Each wall is flat, endless, passes through zero and stands at right angles to its row. A trip goes straight from one point to another. Which walls does it cross, in order?

Walls:
(1): [22.4 22.4]
(2): [-5.9  4.7]
(3): [-3.6 25.2]
(4): [4.5 9.8]
Trips:
[ 1.1 22.5] to [ 22.9 -15.2] -> 2, 3, 4
[-17.4   0.4] to [30.7 -5.9] -> 3, 2, 1, 4
[-31.0  -7.1] to [10.3 -2.0] -> 2, 1, 4

Walls:
(1): [ -7.3   2.1  -1.8 -21.1  33.3  -9.0   3.7   4.3]
(2): [  9.2   6.2  32.9 -27.9  -1.4  -1.3 -21.8  -1.0]
(3): [-34.8  -7.1 -27.8   6.6 -20.5   6.7  24.2  26.8]
(4): [  9.7 -20.1  -2.2  -5.4  -4.3 -19.3   6.1 -30.4]
(5): [-11.9   5.8   5.2  -8.8 -10.9  -7.7   1.6  -0.4]
Trips:
[ 11.6 -13.8   8.2 -12.4  -8.2  11.7   2.6  18.9] to [ 2.0  2.3  7.9 -0.6 21.8 15.4  0.6 -0.7] -> 1, 3
[ 16.3   6.4  -9.0 -14.3  -3.5  19.8  34.5  -2.7] to [ 1.0  0.3 -7.1 -8.2 15.1 23.5  1.8 -7.0] -> 4, 3
[ -3.6  10.5  18.0 -18.7  -3.4   6.0   0.5  13.6] to [ 2.5 -4.2  3.1 11.3  0.3 -5.7 10.2  5.9] -> 3, 1, 2, 5, 4
[ 2.4 -1.2 16.3 24.0  8.2  7.7  3.8 -5.5] to [ 16.3 -12.9  -0.3  20.5  -9.4  19.1   5.4  -9.3] -> 4
[  3.8  13.2  -6.8 -20.2  30.3   0.7 -25.0  -3.1] to [ 12.5  14.3 -23.1   4.5  -7.0  -3.0  -4.8 -10.4] -> 4, 2, 1
[  3.3  12.8  20.4 -17.4  19.2  27.3   6.2 -13.1] to [ -4.3  -7.5  -3.1   8.1  -1.9 -15.5  -6.5  -7.2] -> 4, 5, 2, 1
[ -0.4  13.2 -11.6   8.5 -30.7  -2.7  11.1  20.2] to [  5.0 -14.0  26.4 -14.3 -10.1 -14.4  -0.6  14.1] -> 2, 4, 3, 1

Walls:
(1): [ 10.3  32.1   4.0  -6.4 -10.3  -3.2  16.7  -5.3   2.6 -21.4  -2.3 -10.5
 -17.7   3.2]
(2): [  7.0  42.1 -18.7   8.3   3.5  -2.7 -12.8  14.6   0.8  -6.3  -2.6  23.6
  -6.0   0.7]
(3): [ -5.4  10.0   3.1   7.1   6.9 -27.9  29.5   2.6 -11.8  -6.4   4.3 -18.5
 -14.4 -18.1]
(4): [20.1 -4.4 -2.5  7.7 15.3 -5.5 27.9  4.2 16.1  7.1 10.0  0.4 20.0  7.2]
(5): [ -4.7  -9.4   2.0  -3.0  11.6  18.1 -29.9  -9.1  29.4   2.5 -17.1   7.7
  29.6  -0.1]
(6): [-10.2  16.3 -10.4 -18.4  28.2  22.0  -6.6  20.7  -9.6  39.0  -6.1  16.7
  11.7   5.3]
(7): [  9.1 -20.8 -23.8   1.8  -7.5 -13.7   9.7   6.5  16.7   6.7  19.8   2.1
  -7.3 -16.9]
(8): [ 19.3 -10.7  -6.9 -25.4  20.8  -7.6  -4.8  -0.6  -2.2  24.3 -16.7 -11.6
 -15.8  22.5]
Trips:
[-19.1 -12.4 -13.8 -14.2  27.7 -17.7 -34.8   2.1 -16.9 -14.4  -1.5 -18.4
 -27.9  19.3] to [-15.9  -3.8  -7.6   6.3  -2.2 -19.0  -5.3  -5.8 -10.6  27.5 -27.1  -7.5
 -16.6  15.2] -> none
[ 21.3   2.4  -6.4  -6.0  -5.5   5.1 -10.3 -22.5 -21.4  30.2  -7.4 -16.9
  16.6  13.5] to [-19.4  -6.5   4.9 -25.4  14.1  -4.2 -18.8  16.7 -13.6  -2.4  18.2 -15.4
  16.3  -9.5] -> 4, 3

Walls:
(1): [  5.5 -18.2  10.4 -21.5  -3.9   6.5  32.1  11.0 -16.2  22.1 -13.6  17.4
 -12.4   6.2   2.3   3.9  14.6  -1.1 -19.1  12.7  -0.1 -15.4 -12.5 -32.1]
(2): [  6.8 -10.2 -18.4  -8.2 -28.7  -0.7 -15.4  13.1  -2.2   3.2   4.0 -14.4
  -3.2  -7.8  -6.0  18.9 -10.0  -4.4   1.9  -8.2   3.3  -9.0   0.8  22.1]
(3): [ -0.1   5.5  10.3  -1.2  11.3   9.8  -2.5  -2.9 -22.6   1.1 -21.8  14.3
  -7.2  -9.3 -12.2 -10.3 -14.9  -5.6  -2.5 -15.7 -19.4   3.1   1.9  -2.2]
(4): [-15.0  -3.4   0.4  10.9  12.1 -13.9 -20.6   7.1  -4.8   8.5 -32.4  -3.3
  -9.7 -22.2   9.2   2.9  -0.7 -11.7   0.4  15.5   9.6 -14.8  -5.5  -2.0]
Trips:
[ 21.2   9.3 -26.3  -3.1  -3.8  -3.3  -6.3 -20.5  -7.0  17.8 -20.9   3.5
  -6.9  -3.3  -8.4  -3.2  11.7   6.6 -17.8   6.1   3.1   4.7   6.1  11.6] to [  2.1  -8.5  -9.0  -9.6 -10.3  -4.6   8.0   4.7 -10.9  -9.6   5.2 -14.4
   5.5  16.8  26.0   7.9  -2.3 -11.2  15.1  -1.7  14.9  -3.5 -24.9  -1.3] -> 3, 4
[ -2.3  -1.9 -23.4   5.0   6.7  34.1  -1.9  -8.9  26.3 -23.8  -0.4   1.4
  17.0   0.4  -9.6  -0.7  -9.7  -9.5  -5.8 -22.9  -7.0  -1.6  -1.6   9.0] to [  3.8  21.9   6.0 -12.0  18.2  -5.0  25.6  -4.7 -20.1   8.9   4.2  -4.2
  -5.4   5.7  -1.6   7.0 -35.1 -13.7   0.0   3.8   4.0  -3.1  18.4  -4.0] -> 2, 1
[-32.4 -28.7   8.7  20.9 -16.8  17.8  -8.0  33.2   8.8 -20.4  10.2 -29.0
  17.5 -14.3  10.9  14.4  -0.2   4.9   4.1   4.7   0.5  30.2  12.9 -11.2] to [ 45.5 -17.7  32.1   3.2 -19.3 -36.2  33.5  24.2  -5.1  21.4  28.6   5.5
  -5.9  -3.2  24.8  -2.3  10.5  17.6  -0.3   3.2   0.4   6.5   7.8   6.7] -> 4, 1
[ -7.1 -36.2  -4.0   5.6  21.4  12.8  13.0  -7.6 -17.5   4.2  -4.8  20.5
   3.4  18.1   0.5 -12.3  15.9  26.0  -2.6  22.1  -2.2   9.0  -1.3  -0.9] to [ -9.1   1.3   5.6   3.5   7.2  11.8 -15.6 -11.0 -10.0 -10.2 -13.2 -19.8
   1.4  10.3 -18.9  -0.2  13.5  -6.0  -5.9  15.2 -16.5  25.9 -35.5 -23.0] -> 4
[ 28.9  -1.4   2.1   0.5 -35.2  -7.1 -18.3 -24.1 -11.1 -11.2 -10.1 -19.8
   6.0  11.3 -17.7  -8.8 -15.3   0.9   4.4  -4.0  -2.5  -0.6  -6.0 -11.4] to [ -7.6  -6.0  28.5  -2.8  29.6   2.8  16.0  -2.9  -4.1   6.6   5.1 -14.1
   5.6  -8.7  15.9 -11.7   1.9  11.5  -0.7 -18.1   2.9  11.4  12.1   9.0] -> 2
[  4.8   8.4  -6.0  13.3 -19.2  14.1   7.9 -13.5  17.0 -22.9 -25.7  15.8
 -11.5   3.6  -3.9  12.4 -22.1  14.3   6.6 -29.4 -12.8  -4.7  23.2 -13.8] to [ -2.2  -3.7  24.8 -13.4 -36.3 -10.1   3.2 -18.0  -0.8 -26.6 -20.4  22.7
   2.3  -4.9   8.1 -17.8  -9.5  -4.3   8.4 -36.4  -3.5 -23.8   4.1 -13.4] -> 1, 2
[-19.5  -4.4   8.1  22.0  -1.0  -7.9 -19.3  -1.1   1.7   5.3  -0.8   5.4
  -8.3  -2.5 -23.8  20.9 -11.8   4.6   8.3  -5.8  -2.9 -45.0  -6.7 -19.8] to [-25.2 -17.9  16.1   8.7 -22.7  -8.0 -23.8  -1.3  27.7  10.7  15.4  38.4
  20.7  26.3  -1.6  -6.8 -12.8   7.9 -13.7   0.0  20.4   8.3  19.7  18.2] -> 1, 3, 4
[ 14.2 -12.7  17.9   3.9  23.1   8.8 -22.4  22.6 -10.2  -0.9  -1.7 -24.2
 -17.6 -10.6 -13.4   6.4 -11.8  12.7  -6.0 -22.0   8.6  10.7  -3.2  23.5] to [ -4.5 -21.7 -14.0   5.5   4.9  -3.7   1.7  -7.4  21.0   3.5  -9.1  14.9
   7.5 -18.2  -3.2   5.2  -1.8   0.9  25.4  17.0 -27.3  34.3  -9.8  -8.2] -> 2

Walls:
(1): [  4.9  22.3 -15.2 -27.3  -4.8   3.0  -3.3   0.6  -3.8 -11.4  -2.9   9.7
  -9.5  17.0 -20.9   3.0   3.3  -9.8  -3.2  24.1 -15.2 -10.8 -19.3 -16.9
  -7.0   2.6  14.2  20.4  -9.4   8.6 -23.7 -12.3 -13.1  26.1   0.3  27.1
 -22.7   0.1  15.7   7.3   5.2 -14.7   2.4   9.4  -0.3 -16.5  29.7  -8.0]
(2): [ -1.2   1.7   4.4 -31.3 -15.7  11.1   5.1  -0.3 -38.0 -34.3 -10.3  13.6
  -0.7  13.7  23.2 -18.6   5.8  21.3   3.2  12.7 -10.6  13.4  24.1   4.3
 -32.9 -30.2  -8.6   2.4  -3.9   5.3  -0.9   8.2  17.2   5.6   0.9   0.7
   9.6  23.0  -0.7 -12.1 -10.5  -8.7  18.6  24.9  -2.6   6.0  -8.3 -13.3]
(3): [  6.3 -15.9   7.9  -9.3  -7.2 -26.4   2.4 -12.9  -1.7  28.6 -11.3 -13.0
  24.4   4.6 -28.1  14.1   4.5  11.7 -10.5   7.0 -17.2  -9.9   1.4  -4.9
  12.5   6.1   7.2  -8.5  11.9   0.3   1.7  -4.9   5.8  -5.6   2.5  -2.7
  -7.3  19.5 -22.9   9.8   0.7  -3.4   4.5 -15.5   7.4   1.3  12.7  -9.5]
(4): [  3.1  -4.1 -25.0   3.5  25.1   0.8 -22.0 -10.7 -24.6  37.1  23.1  -4.8
   0.5   4.9 -20.3   5.2  18.2 -16.0  13.0  16.9   7.7 -22.2 -11.1 -10.9
   7.9  16.5 -17.2 -16.6 -25.5 -22.5   1.5   5.1   9.6 -14.9 -22.1  -2.2
  11.2 -13.4   0.7   3.7  -8.7 -11.2 -11.9  -7.9  -0.5 -23.5  -7.7  12.5]
(5): [ 24.9   4.6  -3.9  10.7   1.4 -20.4 -27.7  -5.4  10.8  -1.4 -39.6  13.7
 -15.1  -1.4  -2.5 -12.9 -11.0   4.2 -11.7  25.5 -23.3  33.1  11.6 -14.9
 -14.1   4.2  -7.3  -2.4  -0.7   8.8  20.8  24.9   1.0  -7.9  19.2  -6.4
  -0.7   8.4  19.8  18.9  10.7  10.6 -10.5  -6.3  13.0  12.6  28.4  -8.1]
(6): [-16.3 -11.1  23.4 -20.6 -11.2   3.8  -7.1  17.1  13.8  21.9 -21.5 -13.6
  17.0   0.9   3.5  -5.2  17.7   7.9  11.2  -4.9  -4.4 -24.8 -15.0 -18.9
 -23.1 -19.2  44.6  11.1  -9.2   0.6  19.2 -37.4  -5.3   4.5   5.3  12.8
 -15.8  10.7  19.3 -10.3  10.6   1.7  16.2  -5.6  15.0   7.8 -16.7  24.0]
(7): [ 13.5  33.6   2.2  19.6   0.3  24.8 -11.8  21.3  -0.8   6.0  -3.4   9.7
 -26.0 -19.5  16.2  -2.7   2.4 -20.1  -2.0 -22.8   0.0   8.7 -27.8   1.1
   5.5   5.5  -1.6  -8.7 -26.9   6.2   3.9   7.8 -10.2  17.9  -3.6  -1.8
  11.6  -9.6  -3.6  11.4  14.6 -14.5   9.2  14.0 -16.5  14.4   5.4   0.7]
Trips:
[ -9.1   7.9  15.2  18.2  10.2 -18.8 -23.8  -7.3  -1.7   5.9   5.2  -5.8
  -7.0  14.9   4.8   1.4   1.0  -6.3  11.1  25.8  -1.5   2.6  41.9 -19.8
  12.5   2.6   5.9  -7.5 -14.8  -3.3  25.8  13.9  11.3  -0.2  -2.2   7.0
   1.2  -9.4 -41.2   8.1   7.9 -28.0 -26.5 -11.7   1.6  15.9   4.7  -0.3] to [ -5.6   8.7 -16.0  -6.0  27.4  -5.0 -30.7  -7.8 -23.0 -23.7  -6.3 -10.7
   0.4 -32.3   0.2  -4.5  13.3  22.2   4.4  -8.5  -1.4 -13.6 -13.7 -47.5
   8.9  -1.0 -20.7 -14.1  10.8   1.4 -33.6 -16.4 -14.0 -13.1  -4.2  10.3
 -19.9 -23.5  17.3 -43.0  -6.8  -4.3   1.4  12.0  -9.7   8.2 -20.9  17.7] -> 3, 5, 1, 6, 2
[ 14.3  21.6  -4.4   6.6  11.8  -4.5  -2.7  -3.6 -19.9   1.0   5.9  -9.2
 -19.3  13.2  -8.0  10.3 -10.2   9.6  17.0  14.3   7.1   0.7  -4.0   0.8
   4.3  10.9 -33.2  -5.5  14.1  25.1  20.8 -20.8  -1.1  -7.7   2.9   1.1
  -0.9 -17.8  -1.5  22.0  38.8  -2.9  18.1   4.5   5.5  -2.5  -6.6  13.7] to [ 19.9 -10.8  -7.9  -6.2   1.5   1.0 -37.4 -14.1 -24.7   7.6 -12.4 -18.6
  14.7 -14.4   1.1   0.5   1.0   1.3   4.8  -0.4  -0.9   2.6  20.5  13.0
   0.5  25.5  -0.1  -2.3   0.2  -4.7   5.4  -3.5  -6.2   7.7 -14.2   9.5
 -10.0  14.9   3.4  10.2 -13.4  13.3   1.3 -15.1  -3.3 -12.7   2.1  -0.4] -> 3, 7, 1
[-27.4  -3.1  12.9   3.6  -9.8  18.8  28.7  -6.0 -30.9  -1.3 -10.6  31.5
   0.5  33.3   4.3   1.1  -4.9 -21.9 -16.4 -20.6   0.0  -1.9  29.4  -1.7
 -11.7  -4.2 -10.2   4.6   0.2  -9.5 -16.9   2.8 -26.6 -19.3 -12.5   6.8
   4.1 -14.4   2.8  13.8  10.9  26.2 -23.8 -35.4  11.0 -31.4  20.5 -25.6] to [ 15.1 -20.4  26.1   4.9  21.5 -13.8 -12.8  -4.3   9.7   2.7  -5.2  21.4
   6.6  26.3   4.7  -6.8  11.1   1.6  11.4  11.4   6.4  38.5  13.8  -3.0
 -19.8   0.6  22.2  -3.1  -8.6  13.2  -2.1 -11.6  -3.9  -7.8  -2.4 -11.3
   1.8  -8.4  -0.5  -8.0  29.3  24.9   6.3   3.1  26.9 -10.5   5.9 -10.5] -> 5, 1, 6, 3
[ 20.2  10.2  23.9  -2.7  11.8  -2.6 -27.8 -51.7  10.4  -9.6 -23.3  18.5
   4.5 -27.3  21.7   4.3  -5.0  -9.8 -20.2   4.3 -20.0  13.2  -2.3  -7.0
   9.5  -6.3  25.6 -11.2   0.6   3.4  16.8   9.2  -1.1   2.8   4.8  -5.6
 -11.2   8.0  28.9 -12.1  -1.4  15.0  11.7  14.8 -13.2  -3.2 -11.4 -12.6] to [ 16.1  -3.3  20.7   7.5   4.0  -7.2   9.8  39.2  -7.2  21.8   2.5  31.3
  -5.7 -25.8 -12.6  18.6 -22.8 -21.9  -9.6  11.5  -5.6   3.2  14.4 -17.0
 -10.7 -23.6  -2.4 -19.3   4.7   4.3 -17.7  -7.5  -7.4   6.4   8.5  -2.7
  16.3  -6.0  -2.7 -26.6   0.1  -0.9  -9.3  29.3 -17.5   8.1 -18.7 -12.4] -> 6, 5

Walls:
(1): [-30.3   9.6  -1.6   8.6  12.6  13.5 -24.4  13.2 -32.2 -10.6  17.6  -5.5
   2.1  -6.0  14.1  23.5  16.0  21.1   7.3  -7.1   2.9  12.3   8.3  28.1
  -5.4  11.3  -6.5  -3.9 -12.5   6.9  -2.3   6.9   5.1  12.2  -2.1  -3.8
  -9.4  -3.2  29.6  -5.8   1.9 -35.5  -4.9 -11.6  -2.9 -11.1  10.6  18.3]
(2): [ 38.1 -16.7 -12.9 -10.7 -19.5   4.1 -38.3   4.1  22.6  -0.1  24.1 -35.7
  19.4  -3.0   6.6 -33.5 -15.7   4.5 -13.3  -8.7 -13.6 -14.8   8.4 -16.6
 -10.8  -8.6  30.0 -12.7   5.5  -5.2 -18.5   1.4   6.5 -24.4  -6.8 -12.3
   8.4   8.6  24.5   2.2  -0.7  -1.7  -1.1  -1.7   4.8   6.9  16.5  15.2]
(3): [ -0.8 -22.1  -0.5  -0.4   2.2  -5.7  10.7  18.8   5.9  -7.8  13.7  24.3
  12.9   5.6 -11.2  16.4 -11.2  -5.2   4.9  26.9  -9.8  -4.3   6.4  -1.4
 -28.1 -18.1  -2.9  15.3 -11.0  -2.0 -15.9  29.4 -11.1  -6.3  10.5  19.6
   7.6  -6.0  21.6   6.2  14.2  33.3 -32.8   1.6 -22.2  13.7 -18.3 -13.2]
(4): [ 10.8   0.2 -11.2  -5.2  23.0   4.2  16.8  17.1  11.8  -0.8  25.0  15.2
  22.2  -0.3  23.9  19.6   4.4 -17.0 -26.8  -1.2 -35.8  13.9  -1.3 -10.5
   8.0 -22.2 -16.6   5.4  28.8   8.0   2.8  -1.7  14.4  -0.5   8.2   9.9
  14.8 -30.3  -3.9 -26.5 -19.3  -5.6   5.7  -4.9  24.0   6.0  -2.3  -3.8]
(5): [ -6.5   0.8 -28.7  22.2 -32.2 -32.2 -16.3  -1.0 -13.7  -4.2 -10.4 -12.1
  -1.9  -8.5   0.4  14.8  -9.3  10.0  -9.8   3.4  10.5 -19.2  -9.3 -13.1
 -18.8   5.8   0.3 -14.5  15.6  -7.6  -1.3  -8.1  17.0  10.0  -8.3 -21.9
   5.1  35.8  15.2 -26.4  14.5   9.1  -3.2 -38.8  11.8   4.0  -5.6  19.9]
(6): [  9.9   8.2  -2.7   2.2  -7.6 -20.8 -10.0   2.5  -1.1  -8.5  -8.9  -5.9
  -5.0 -34.0 -10.5  18.6   3.0   9.5  -4.5  -2.0   9.2   8.3   5.7  -7.3
 -15.2  -2.2 -17.1   7.6  19.9  17.5 -24.9  -1.1  13.9  14.4  13.7 -18.9
  -4.0   3.8 -28.6 -20.2 -13.7   6.4   6.7   6.0  -1.4 -13.7   4.9 -16.9]
(7): [ -8.8   9.0  -9.1   2.0  31.3  17.7  16.8 -20.9 -15.8  19.7  -0.4   8.8
  -7.0  17.5 -13.1  -7.5 -19.1   5.8  11.4 -14.0  -1.1  -6.7  30.2 -20.9
  23.5  21.8 -11.6 -26.0   9.1  15.0   0.7  11.1   1.2 -13.2  17.7   7.8
  -6.3  27.7 -14.1  25.3 -22.1  -0.1 -11.5   1.2  25.4 -12.8 -16.5  -2.7]
(8): [-28.7  -5.2 -29.4  10.6   2.7  17.9   1.2  -2.0  24.0 -19.7 -10.4  -3.5
  12.2  -1.8   0.0   0.1  -4.2 -35.1 -10.8  -0.2   6.0 -10.1  -1.1   9.5
 -16.8   8.1  -7.0  -5.8  14.3 -35.1  14.9 -12.7 -14.8  -5.6  11.7  22.5
 -13.5  -2.8  -7.5  -4.9 -14.7   4.5   8.6 -11.7 -19.9  -8.2  -3.9  10.1]
(9): [-10.5  13.0   6.1   8.3  -9.7  20.8  13.5  12.7  -1.6  14.0 -16.9  -2.6
   6.0  -0.9   1.4  27.6  -7.6 -16.9 -12.3   2.3  19.7  17.2   8.8   0.6
 -10.0   2.1  18.9 -22.1 -12.6  16.4  18.2  25.3 -18.2 -15.1  15.9   1.5
  -4.6  31.4  -3.8  11.7  11.8   2.0 -21.4  -3.9  12.6  -9.3 -12.5  16.8]
(10): [  4.6  -7.8   7.2  -6.1  -1.2 -15.0 -21.6 -16.6 -18.2  -4.6  21.3  24.0
  13.3  -4.9  12.0  15.0  -5.3 -31.4  -2.3  14.7 -19.9  12.9 -10.5 -12.9
   8.0  15.6 -13.5  13.5   4.0  -7.1 -13.6  10.6  19.9   0.8 -22.9  25.9
  -4.9  22.2 -10.9  26.9   6.0  -1.4  -4.3   4.3  -8.3 -23.1   8.7   7.9]
Trips:
[  2.7 -21.9  -0.4  29.8 -13.9  26.3   7.2 -15.8 -15.7 -15.6  11.7   6.5
 -25.7  16.8 -12.7  11.0   0.4  -1.6  -1.2 -14.1 -10.7  -2.2   2.0  -8.5
   3.6   5.0   6.4  -2.3  -5.9   3.3 -33.6  11.3  17.9  -8.7  20.5  22.5
  -6.8  -8.2 -15.1  -9.2  15.2  37.1  -1.9  11.8  -5.9  23.1   9.0   5.6] to [-19.2  41.5  13.7   7.0  -8.5  -2.2  20.0   0.1 -21.2   0.5  -4.4   5.0
 -11.6  18.5  23.1  26.4 -12.8  -3.6  25.4  -0.6 -16.4  21.5   4.1 -21.8
   1.7  26.8 -14.2  -4.9  -2.3   6.8 -20.0  23.6  -0.8   1.0 -19.2  -5.1
  13.1 -14.3  -5.0   9.7  27.4 -32.3 -34.3   0.3   2.6  12.7  -4.2 -25.5] -> 9, 6, 1, 4
[-16.9 -22.4 -29.6   7.5   4.7  -9.7  16.1   4.8 -23.0   3.1  22.7 -35.3
  -5.6 -10.5  15.7 -10.0 -30.5  32.0 -11.8   7.7  -6.8 -13.2 -29.7  16.3
  -8.1 -16.5  -3.7  12.7  -4.8   0.9  -0.2 -22.0  -4.3 -10.7 -23.6  -2.0
   7.7  11.9   0.3  32.9   5.3 -12.1  -0.1  -3.6   3.4  13.9   3.4   6.6] to [ 12.1   7.3 -18.0  -7.3 -10.8   3.0  11.6  21.0  -2.9 -11.8  38.6  -4.4
 -14.2   7.1  12.9   3.1  -3.1 -19.0   1.8  -9.9   0.8   2.6 -10.0  -3.1
   4.5  19.0 -22.3   0.3 -10.8 -18.9 -13.1  -2.2  13.2 -19.6   8.0  13.7
   3.9   6.8 -16.0 -10.2  38.6  25.1   8.1 -29.2  21.1  11.7  -8.6  11.3] -> 10, 3, 4, 8, 1, 9
[-19.2  -9.1 -21.1   8.1  13.2  -9.2  -2.9   0.6   1.9 -20.2 -19.2 -19.7
  29.7 -10.9  -3.9  10.8  -5.9  -2.5  -0.7  -6.2   5.0  15.3   6.5  13.3
   4.8  10.6  26.4  18.1 -12.2  17.8   2.5  -5.7 -11.3  12.6  21.9  10.6
 -23.7  -0.8   6.7   0.1   9.3   4.3  14.5 -11.9   7.8  -4.4  -5.2 -10.4] to [ 20.0  -3.2  28.4 -11.1   2.3 -10.3  17.9   1.0   7.8  -5.7   4.3   5.8
   2.2 -22.2 -20.1 -20.4   0.6  -7.0  15.5  -7.1  -9.7  16.9  -8.0 -14.5
   9.3  13.0  16.3  22.2 -29.3  -0.6 -21.7  19.9 -20.0  18.6   6.8   3.2
  25.0   0.2   5.6 -18.1  -8.2  -1.7 -19.7  12.2  -0.4  -7.0   4.5 -28.6] -> 5, 8, 1, 9, 10
[-22.3 -17.0  -9.9 -12.5   0.0  -3.0   7.3   0.4   5.6   0.5   6.0  13.5
  11.3   6.1   1.8  -5.2 -19.2 -19.6  -0.4   3.3  11.5   7.4   6.5   7.3
 -18.7 -15.8  -6.3 -19.5  17.7   6.7  13.2 -11.9 -15.2  -6.3   7.0  -7.9
  -2.6 -10.0 -14.5  14.1  12.2  29.2  -6.5 -30.7  -0.5   7.8 -17.8  -5.4] to [ -8.8   3.8 -25.1  24.9  -7.6  11.0   2.8  -2.0   3.9  29.6  -5.2 -13.0
  11.4  -8.6 -22.1  -8.5 -11.5 -11.6 -20.3  -3.0   5.0  12.5  19.0 -11.9
  -4.4  31.4 -51.8  16.3  -2.7  23.2   5.9   2.6  -1.9  -0.8  19.3   6.6
   0.6   1.4   6.4   1.3  -0.8  -6.3   6.5  -6.7   0.4  -4.9  -5.4   6.2] -> 6, 3, 1
